Every row gives one point. Each copy is the shape, with its points in the same order, stretched, turned, moved and blurred by noise. Say if it was mirrored as well.

Shape (7 x 3):
[[ -5  -9  33]
 [-31  10 -34]
 [-30 -30  64]
 [ -1  59 -17]
 [-56  -4  11]
 [-10 -28 -37]
 [-18 -27 -33]]
Copy 1 (7 x 3):
[[-13 -16  23]
 [ 58 -32 -29]
 [-35 -58  51]
 [ 74  27   5]
 [ 28 -71  19]
 [ 11 -30 -58]
 [ 15 -37 -51]]
Copy 1 is: mirrored
Copy 2 (7 x 3):
[[ 17  28   8]
 [-36  -9  18]
 [ 41  36  41]
 [-45  26 -12]
 [-10  11  49]
 [ -8 -26  11]
 [ -7 -27  15]]
Copy 2 is: only turned
Copy 3 (7 x 3):
[[  1   8  28]
 [ -6  13 -52]
 [-24 -19  48]
 [  7  67 -32]
 [-38  -3 -18]
 [ 16 -17 -39]
 [  9 -22 -39]]
Copy 3 is: only turned

Shape (12 x 6):
[[ 42  27   1  18   6  -5]
 [-32  10 -20   6  14 -35]
 [-38  24 -50  19  21  15]
 [-39  24  19  14 -82   8]
 [-30 -63  -3  12 -13 -27]
 [ -5  10 -43   7  15  -3]
 [ -8 -11 -40  -8 -10 -21]
 [ 49 -14 -50  16 -23  99]
 [-41  28 -49 -13  -9  31]
 [-18   9   7  30  30  31]
 [  3  20  -3 -30  29 -26]
 [-43   3 -15  -3  33 -21]]
Copy 1 (12 x 6):
[[ 12  -4  -6  29  -2   8]
 [-48  -2 -18 -14 -14  -1]
 [-17  21 -60 -34 -29  19]
 [ -7  -3  18   3 -95 -21]
 [-48 -60   8 -47 -26 -16]
 [ -7   1 -45 -18  -8   1]
 [-15 -19 -41 -21 -15 -30]
 [121  -4 -48 -34 -31   1]
 [  7  40 -48 -33 -41 -15]
 [-16  10   3 -29 -18  36]
 [-24  16  -9   0  16 -21]
 [-57   5 -18 -31  -3   3]]
Copy 1 is: only turned
Copy 2 (12 x 6):
[[ 33   4 -14  23  15 -31]
 [-13 -29 -13   1 -30  -3]
 [ -1 -34 -40 -16   7  29]
 [-47  75   0 -25   0  33]
 [ 10  -1  26  -6 -61  32]
 [ 20 -23 -32  -8  -8  -4]
 [ 16  -2 -24 -23 -39  -6]
 [ 82  39 -39 -43  51  32]
 [-11  -9 -39 -48  13  21]
 [  7 -31  12  13  31  31]
 [  7 -43   2   0  -7 -47]
 [-14 -52   2  -3 -19   5]]
Copy 2 is: only turned
Copy 3 (12 x 6):
[[  8  24  11  -4 -40  20]
 [ 35  24  -5 -15   2 -35]
 [ 16  40 -43 -39 -13 -16]
 [-10 -60 -65  -5 -69 -56]
 [ 26  -5 -22  56  42 -15]
 [ 30  26 -19 -22   1   7]
 [ 48  -3 -21  -6  17  -3]
 [-26  -6 -71   6 -18  90]
 [  8  -6 -60 -57  -8 -19]
 [-36  37 -19  -2 -16 -10]
 [ 13  15  29 -34  11 -15]
 [ 15  31  -1 -23  21 -37]]
Copy 3 is: only turned
Copy 4 (12 x 6):
[[  -7   61  -22   14  -18   17]
 [   1    5  -10  -21   36    6]
 [  14   25   18  -52   -7   15]
 [ -42   13    3   -1  -27  -59]
 [  19  -65  -52   16   27  -22]
 [  -1   17  -11  -28   -5   29]
 [ -18   -7  -31   -8   15   14]
 [  23   19  -23    4 -108   33]
 [  -7    7   39  -51  -21   23]
 [  51   26   28  -10  -11    7]
 [  -8   24   18    3   28   40]
 [  17   -4   19  -29   38   20]]
Copy 4 is: mirrored

Shape (13 x 8):
[[-15  17  16  50 -35   0  34  31]
 [ 21  10 -51 -85  -6   1  34 -19]
 [-16   1  -7  53  -7  23 -21  -1]
 [ 15 -23  -9 -42   9 -63  -6 -14]
 [ 25  19  21  39 -11  18  14  13]
 [ 15 -31  13 -72  78 -23   3   3]
 [ 21 -23  43 -75  10 -13 -26 -21]
 [ 29   8 -26 -72  17 -16 -39  15]
 [-30  40  11  68 -26  -3  21  42]
 [ 53  -9  -3 -27  28 -29  -8 -20]
 [ -1  47 -12 -43  30 -28  26 -24]
 [ 28   6 -27 -42   3 -10  27  20]
 [  0 -32 -20 -26  -1  29   9  -7]]
Copy 1 (13 x 8):
[[-25 -18  14  15 -48  42  -4 -12]
 [ 33  57 -57 -22  45  -3  -7  73]
 [-23   5  -7  -4 -54  -2  13 -22]
 [ 31 -15 -37 -21  38 -29  47  46]
 [ -8   1 -14  10 -23  24  -5 -44]
 [  1   9 -50   0  82 -63   5  44]
 [ 36  20  -5 -27  64 -42   8  25]
 [ 53  49 -43   9  51 -42  20  38]
 [-42 -15  15  34 -64  45  15 -28]
 [ 35  11 -57 -17  46 -23  33  -5]
 [-17  36 -40  -6  40   5  48  21]
 [ 27  25 -50   3  29  -2   0  37]
 [  1  20 -25 -22  -5 -22 -24  42]]
Copy 1 is: only turned
Copy 2 (13 x 8):
[[  37  -13   14    6  -56   14   49   50]
 [ -21   20 -104   40   11  -14  -25   -5]
 [  14  -41   45    3  -40   13    1    7]
 [ -35    6  -26   -6   36  -55   -4    9]
 [  50  -11    7  -13  -26   12   19   12]
 [ -47   37  -48  -14   78    1    9  -35]
 [ -31   29  -46  -46    9  -38   -7  -39]
 [ -30   48  -30   16   25  -24  -50  -17]
 [  40   -5   45   20  -55   15   53   47]
 [   6   -5  -20  -16   53  -27  -25  -13]
 [   6   24  -45   42   33  -30   28  -24]
 [   0   29  -57   20   16    0  -16   18]
 [ -23  -25  -47  -10  -17   25  -10   -1]]
Copy 2 is: only turned
Copy 3 (13 x 8):
[[-13 -39 -26   5 -43  -4  34 -59]
 [ 39  39 -43 -51  53  48 -20   1]
 [-17 -44  -2   2 -12 -26 -19 -45]
 [ 28  57 -21   5  54  -9   1   3]
 [ 20 -45 -21   8 -31   0  29 -16]
 [ 31  66 -16  37  53  45 -14  85]
 [ 21  33 -19 -10  62   5  21  76]
 [ 30  59 -53  -7  37 -22 -37  50]
 [-25 -36 -27   8 -71 -36  25 -67]
 [ 56  28 -14   8  43   3   2  33]
 [ 28  56   4 -44   0   7   7   5]
 [ 39  22 -52   1  19  25  -3   7]
 [  6 -13 -25  -4  48  41 -22  -2]]
Copy 3 is: only turned

Shape (14 x 11):
[[ 49  -1  26  -5  43 -10   1 -13  20  34   7]
 [ 12 -13  42  25  32 -34 -14   1  60   3  44]
 [ 24 -34  46  21   3 -59  17   9  14  11  48]
 [-29  16 -42  -5 -10 -29 -44   6  -4  11   4]
 [ 11  35 -35   6  42 -64 -21  58 -20   8 -19]
 [  5  -5 -28  25  28 -10 -45  49 -24  15  28]
 [ 46  31  25  13  -1 -20  50  11  -6 -12  44]
 [-20  25  37  51 -93  29  60   0  26  15 -30]
 [  0 -42   8  46 -55  26  18 -19  25 -31 -47]
 [  9 -14 -11  -3 -59   2  26   9  -2   8 -25]
 [-44  -9  -6 -24  26  -9 -34  49 -13  -8  -9]
 [-33  17 -19  17   4 -42 -12  71 -31  52   5]
 [-36  -8 -13  34  -3   6  45 -23  10  13 -14]
 [-53  10  14  32 -24  17 -17 -49 -35   7 -66]]
Copy 1 (14 x 11):
[[ 35 -40  -2  -6  18  -3   2 -14  81   5   9]
 [ 31  -6  42  21  59   7 -12 -55  86  -3  16]
 [  1 -51  23  60  51  23  -1 -30  83 -21  20]
 [-30  21  60  15 -15   8  -8 -29 -19  32 -25]
 [-22  20  49  30 -32  15  54 -12  79   5 -59]
 [ 10  23  46  13  13  72  33 -14  23  18  -1]
 [ -7 -14 -28  34  25 -22  48 -31  47 -23  34]
 [ 10  19  -8  33 -15 -44 -47   4 -54 -90  60]
 [ 26   3 -38  27  25  21 -69  14 -36 -60   4]
 [-14  -6 -25  51 -15   8 -37  16 -20 -20  13]
 [-41  50  51   9  29  40  -4  35  30  17 -20]
 [-23  20  87  50 -27  28  31  11  28  -2  -8]
 [ 22  -2  31  39  17 -37 -10  20 -23 -15 -10]
 [-19 -16  36 -39  -4 -16 -41  31 -75 -49 -15]]
Copy 1 is: mirrored
Copy 2 (14 x 11):
[[ 28 -12  10  74  11  20  -2  -1   2 -14  -9]
 [ 12  34 -25  73  56  11  -1 -55   0 -28   2]
 [ 10   9  28  59  90  -9 -14 -49 -16 -19 -25]
 [ -3  62 -14  -6  29 -34 -20  -3  10  -1   3]
 [ 16  38 -25  43  53 -47  -5  43 -26  41 -28]
 [-12  34 -32  37  52 -45 -62  22  -4 -24 -10]
 [  1 -19  33  36  49  10  13 -35 -68  34  23]
 [-57   0   2 -34 -17  39  25 -76 -42   5 -58]
 [-83  -3 -26   4 -23  -7  28 -30  10 -41 -24]
 [-44   8  35 -18   1   8  16   8 -15 -24 -31]
 [ -4  31 -57 -10  57 -24  -6  39   7 -36 -14]
 [  5  39 -12   1  67 -25 -47  25 -14   8 -70]
 [-46  -3 -21  -3  10  39  17 -21  25  18 -11]
 [-16  -9 -60 -37 -12 -37   8 -42  34  -1 -25]]
Copy 2 is: only turned

Shape (17 x 12):
[[  8  25  39  26   4 -15 -29  35  27 -20 -21   7]
 [ -9   3 -30 -17   8 -34  10 -13  28  56 -24 -23]
 [-22 -40  55   9   8  31  30 -59 -25 -26  27   2]
 [-49  34 -15  -2  -1  24   7 -35  -7 -17  37  -8]
 [  9  25 -46   4 -20  -8  -1 -39  -6  49  20 -34]
 [ 12  59  61   6  51  31 -10  50  41  -2  18  38]
 [ -4  -6 -67 -19  -7  -4  -5 -20 -27   6  77 -37]
 [-13   1 -39  11 -17  17 -13  21  -5  25  33 -45]
 [  6  50  25  23  14  26  40  47 -13 -18 -22  -9]
 [ -2   8 -41 -53  -6   6   5  14 -10  22  30 -15]
 [  1  -3 -76  -5  -7 -22  28  12   0   2  53 -13]
 [ 20   0 -45 -25 -43  13  14 -19  -1  47  87 -21]
 [-65   3  60  36   3 -30   9   7 -68  16 -41  44]
 [-54 -19  11  55  -7  10  22 -12 -22  10 -28  62]
 [ 44  50   6  14  44   3  -5   8  -7  -3  15   4]
 [-64  14  36  46 -20 -61  45 -10 -17  17 -17   4]
 [-15   0   9 -14 -46  26  12 -42 -31 -38  27  36]]
Copy 1 (17 x 12):
[[  7  23  12 -25   0 -25 -48  25 -25 -23 -63   5]
 [ 25 -11  52  11  56 -39  45  11   9  42  -8 -14]
 [-84 -60  27  19 -35  20  -5  29 -19   1   3   5]
 [-54  -5  17   1  49  21   3  26  11 -20  33  -5]
 [  2   7  31   0  54   5  38   1 -17  40  28 -53]
 [ 33  45  29 -25  -2  24 -65  61   6 -25 -41  48]
 [ -2 -16 -12  56  52  54  46 -11 -12   2  53 -62]
 [ 10   6 -20  29  61  26  17  28 -10  40   4 -39]
 [ 17  24 -15 -48  11   7  14  71 -18 -39 -48  34]
 [ 37 -24   1  24  38  16  42  28  21   3  23 -46]
 [ 20  14 -31  46  38  10  66  -5  -2  -3  43 -19]
 [ 13  15   5  54  25  30  47  18   3  51  69 -72]
 [ -5 -60  31 -64  20 -59 -27  75 -83 -21  10  46]
 [-34 -35  -1 -49  -4 -59 -14  31 -31  33  29  75]
 [ 29  22  19 -32   1  41 -13  11 -30 -34 -26   6]
 [-27   0  41 -17  45 -78  26  65 -71 -18  14  33]
 [-59 -31  -4 -17 -36 -16  -2  17   0 -22  41 -27]]
Copy 1 is: only turned
Copy 2 (17 x 12):
[[  6 -27 -20  46   7   8   9  33  11 -25 -25  -7]
 [  5  25  20 -31 -20  26   6 -20   8 -19 -17 -74]
 [-44  31 -32 -37  65 -23 -14 -39   6 -20  55  31]
 [-14  47 -24 -44  14   7 -13   3  -3  34   4  -1]
 [-10  45  41 -31 -37  24  19 -43   2  40  -9 -31]
 [ 25 -25  -6  28  26  69   1  73  15 -40   6  37]
 [ 45  73  36 -43 -13  -3 -17 -59  -1  59  -3 -23]
 [ 41   5  21 -29 -12   1  20 -29 -22  45   0 -30]
 [  5  -7  -5  22  10  26  -2  25 -58 -37 -14  26]
 [ 40  29  54 -41 -13   1 -29  -8 -10  18 -17 -21]
 [ 65  74  19 -43 -51   5 -15 -42 -18  10 -15 -26]
 [ 36  66  76 -64 -37  -2  22 -39  11  44  23   4]
 [-55 -25 -55  41  14 -11 -52  48 -26  -1  69 -35]
 [-38 -26 -73 -27 -36   9 -32  12 -16  -8  52 -14]
 [ 13  21  17  35  -2  65 -16  -6  -3 -10 -20  26]
 [-38  46 -51  18  -1 -21   9  26 -19 -22  53 -55]
 [-39  28  -6 -40  -9 -40 -37   1   4  19   9  43]]
Copy 2 is: mirrored

Shape (16 x 12):
[[-41  24  23 -49 -23  55  30 -27  13  17 -35 -22]
 [  2  16 -44 -47  23  37 -66 -21  -5  17   8 -26]
 [ -4  27   4  10 -43  30 -14 -33  -2  21 -40  44]
 [-49  20 -29 -37  34 -52 -43   7  48  11  17 -17]
 [ 14 -25   0  -4   3  16 -23  44 -22  35 -10  39]
 [ -2  -8  11 -23  19  41  17  39 -22  18  38  27]
 [-55  14 -29  29  -7  39  31   7   3 -17  42  44]
 [-30 -60  25  12 -14 -11 -31  51 -32 -30 -47   4]
 [ 32 -16  30 -33  16  44 -44  51 -31  34  18  49]
 [ 34 -16 -62   2 -47 -13 -47 -27  39 -18 -23 -25]
 [-50 -18  34  21 -51  26 -18 -20 -36 -18  27  23]
 [ 28 -33 -19  49   9 -21   3 -27  31 -44  35  17]
 [-54 -55 -28   4 -26 -46  11 -34   6 -29 -23  12]
 [-13  -6 -23  25  42 -48  31  25 -26 -11 -46 -38]
 [ 24 -10 -50   7 -31 -11  30  42 -47  21 -20 -44]
 [-24 -28 -14  24  34   3   9  53 -29  52 -21 -46]]
Copy 1 (16 x 12):
[[ 25 -38  14 -38   8  55 -16 -14 -57 -17  24  14]
 [-15  12 -55  13  13  18 -35  47 -59  41  22  -8]
 [ 37 -28  28  39   6  33 -13  -7 -63  21 -41  13]
 [-71  50  -8 -30   2 -17 -71   6  -8   6  -1  10]
 [-43 -54  22  12   9 -19  16  38 -38  45  -9  -9]
 [-35 -76  10   7 -25 -20  -4  25 -19  27  46 -14]
 [ 16 -51  -4  14 -70 -29 -19 -11   8  -1  13  37]
 [-34 -64  28 -46  42 -34  12  66 -11 -32 -48 -11]
 [-57 -90  24  37   6  -5 -15  59 -51  59  17 -32]
 [ 30  12 -61 -13  68  -5 -23  10 -15  49 -41   6]
 [ 19 -86  -7  15 -31 -10 -17  12 -14 -42 -43 -35]
 [ -1 -24 -32  35  35 -24 -22   0  58  14 -11  10]
 [ -7  -7 -18 -29  31 -38   4 -20 -11 -58 -43  27]
 [-21  39  23 -47  40 -42  39  38  16 -23   9  -2]
 [ 16  -4 -19 -57  24 -62  62  30 -17  34  13 -46]
 [-55  -3   6 -51  -5 -19  70  43   9  21   6 -21]]
Copy 1 is: only turned
Copy 2 (16 x 12):
[[ 41   1 -14  -9 -78   7  11 -21  45 -10  -5 -38]
 [ 83 -49  -2 -85  15 -19 -18  14  11 -17 -23   4]
 [ 29 -64  -4  23 -19 -39   4 -16   0  -4  -3 -34]
 [ 38  -2  34 -89  12 -54  13  -4  15 -52 -65  -6]
 [  6 -12 -18  -6  -6 -12 -45  18 -34  -9 -38  -5]
 [  6  23 -18 -21 -48   9 -25   5 -21   5 -24  27]
 [ -5 -11  -2 -19 -61  -9  22 -33 -33 -34   6  33]
 [-16  16  41  18  -2  26 -55  -5 -20 -50 -19 -43]
 [ 14 -19   7  -3 -28   2 -62  43 -40  17 -56   6]
 [ 28 -50  -8  -8  55 -60 -16  28  36 -61  21   8]
 [-22 -25  56  -4 -37 -11 -18  -4 -24  -6  45 -22]
 [-35 -14  -3  -5  49 -30   9  -7  12 -21  18  62]
 [-31  -7  15 -31  13 -47 -35 -57  29 -49  20 -16]
 [ 40  73 -41 -28  32   4   9 -71   0 -39 -23 -10]
 [ 46  58 -75  -9  18 -23 -18  -8 -10 -38  32   0]
 [ 31  57 -66 -59  15  26  -3 -15 -28 -29 -25 -27]]
Copy 2 is: mirrored

Shape (15 x 12):
[[ -7 -10  -4 -26 -28  61  56  13  -4   8  20 -91]
 [-22 112  28 -12  24  -3 110  26  -1  26   1 -10]
 [ 16 -19 -75 -26 -38 -27 -33  65  -7 -10   1  17]
 [-29 -17 -28 -12  20 -26  18  17  -1 -22  32  -5]
 [ 17 -12   6 -16  77 -22 -31   5  45  -8  23  39]
 [ 28 -20  19   7 -37 -16 -35  -4 -16  26  20 -31]
 [ 40  -7  21  16 -28  -2 -11  -1   6  24  34  27]
 [  2  28 -25  -7 -31 -32 -28 -13  30 -13  -4  31]
 [-15 102 -65  -5  22  38 -28  -3  -8 -95  32  38]
 [ -1 -19 -16 -19  20   1 -29  63  16 -85 -30  22]
 [-22  62  31 -25  -7  20 -19  -3 -16  22  10  33]
 [-30   4  -3  -6 -41  31 -12  39  13 -18  24   8]
 [-18   4 -69  33  -2 -13  17  23  -6  25 -15  -5]
 [ -6 -21 -17 -25 -24  20   9  -3 -19  -6  -3  29]
 [  7  44  15   3  -1 -25 -17  25  -8 -35  10  33]]
Copy 1 (15 x 12):
[[-23  55 -69  29  34  46  59 -89  25  18 -15  27]
 [ -7  72  31  25 -29  32  26 -88  49 -72 -10  51]
 [-29  32 -34 -31 -17  29 -57  10 -45   6   4  10]
 [ 13  55 -17  38  -1  -6 -17  -7   4  -9 -11  24]
 [ -2   2  25  48  29 -29 -15  63  27 -14  17  38]
 [ 17 -14 -26  14 -16  47  18  21 -14  15 -40  17]
 [  3 -43 -23  11 -16  10   7  36 -14 -14   1  16]
 [  8 -12  14 -23 -41 -20 -32  11  -8  10  10  -1]
 [ 65  34  33 -58 -38 -30 -21  21  21   7  80 -30]
 [  3  49 -12 -67  25 -18 -26   9  13   5   8  20]
 [ 28 -20  50 -33 -12   9  19  -8 -28 -26  35  14]
 [  7   4 -21 -42  -6  -4  12 -18 -37   7  32  28]
 [-35  69 -10   7 -33   2  11 -15 -12 -17 -13   5]
 [ -6   2 -14 -20  13 -14  -2 -21 -30 -16  16 -13]
 [ 43   7  18 -33 -31  12 -21  25   2 -22   0  19]]
Copy 1 is: only turned
Copy 2 (15 x 12):
[[ -6 -53  -6 -41 -25   5  96  19 -20 -52 -15 -43]
 [-18 -46  44 -49  44  43   9 -16 -63 -63 -62  87]
 [-45  -2  -3   4  16  -5 -22  41  67 -20  -5 -49]
 [-21 -40 -19  19  -1 -11  -6  44 -12 -19 -32   0]
 [ 26 -21 -34  53  28   1 -64  -5 -14  13  12 -25]
 [-16  36 -15  21   2   3  44  20   8   8   7 -36]
 [ -3  31 -21  21  22 -11   2 -14  10 -18  42   5]
 [-27   6   3  -2  -7  -4 -25 -27  45  14   5  16]
 [-48 -82  59  21 -22  35 -78 -24  -4 -11  42  53]
 [ 17 -51 -22   7   4  23 -61  64  39   8  32 -13]
 [-35  18   5 -17  -3  52 -20 -34 -34 -14  20  20]
 [-48 -26 -34 -19   5  24  -3   8   9 -15  29 -11]
 [-41 -21  21 -39  20 -40  -3  17   4  12 -34  -8]
 [ -3  13 -14 -26 -41 -14  -2  17   9 -33  21  -3]
 [-20  -6   9  18  21  34 -39  18  -3  -3  21  38]]
Copy 2 is: mirrored
Copy 3 (15 x 12):
[[  35   15    9  -40   40   17   36  -18  -26   23  -52  -63]
 [  95   -4  -44   33   15  -13   24   34 -119   57  -29  -26]
 [ -25   86   26  -16   11  -90    5  -38   -4   30   21   24]
 [  17   35  -11   13   20  -50  -20  -46   -7   32    3  -12]
 [  18   14  -27   53  -47   28  -10  -35   -8   24   21   75]
 [  21  -18  -11  -75   24   -5   16   11   38   12    1   -3]
 [  22    8   -6  -22  -33    2   -7   21  -12   30   16    7]
 [  30   24   39   18   -5  -56  -18   18   10   10    7   55]
 [ -23   51   77   59   42  -40  -38  -14  -78   51   59   63]
 [ -69   61   -7   21    0  -30  -21  -53  -56   -5   -1   67]
 [  47   13   -9   -1   35   -3    3   38  -39  -12   43   47]
 [   9   38   30  -12    0  -45  -21  -17  -52   -3   19    2]
 [   9   11    9   21    0  -73   39  -20  -15   41    8  -44]
 [ -10   65   -4   11   20  -22   -7    6   -7   -8   14   12]
 [  -2   19  -12   -7   13  -34  -24    5  -49   26   24   44]]
Copy 3 is: mirrored
Copy 4 (15 x 12):
[[  16   14   33  -30  -87   -3   56   59  -80  -16  -69   15]
 [  22  -57   -3   68  -87   31    5  -74  -24   63  -87   10]
 [   1  -29   58 -100  -14   21   56  -11   -3  -26   28    8]
 [ -10   14   27  -26  -16   30  -20   13    0   11  -13   11]
 [  36   50   17  -12   46   -6  -31  -15   61   69  -21   21]
 [  37    6   17  -22  -12  -35   31   49  -10  -56   -1    7]
 [  36    3  -10  -37   -9  -51    7    3  -17    8   16   26]
 [ -12  -28    7  -34   11  -33   21    3   27   20   17   57]
 [ -16  -39  -28  -37   87   32  -29   38   28   98  -34  -25]
 [ -70   24   74  -52   34   -3   14    2   15   46  -22  -36]
 [  50  -36   38   17   16  -22   -9   11  -33   40    0   18]
 [ -13    6   43  -58   16  -26   12   30  -55   11  -18   25]
 [ -32   -6  -18  -12  -46   56   64  -35  -23  -32   41   47]
 [  -1  -10   50  -40  -37  -24   15   25  -36   33   44   12]
 [  -3  -31   20  -11   29  -17   -8  -11   18   29  -19  -21]]
Copy 4 is: mirrored
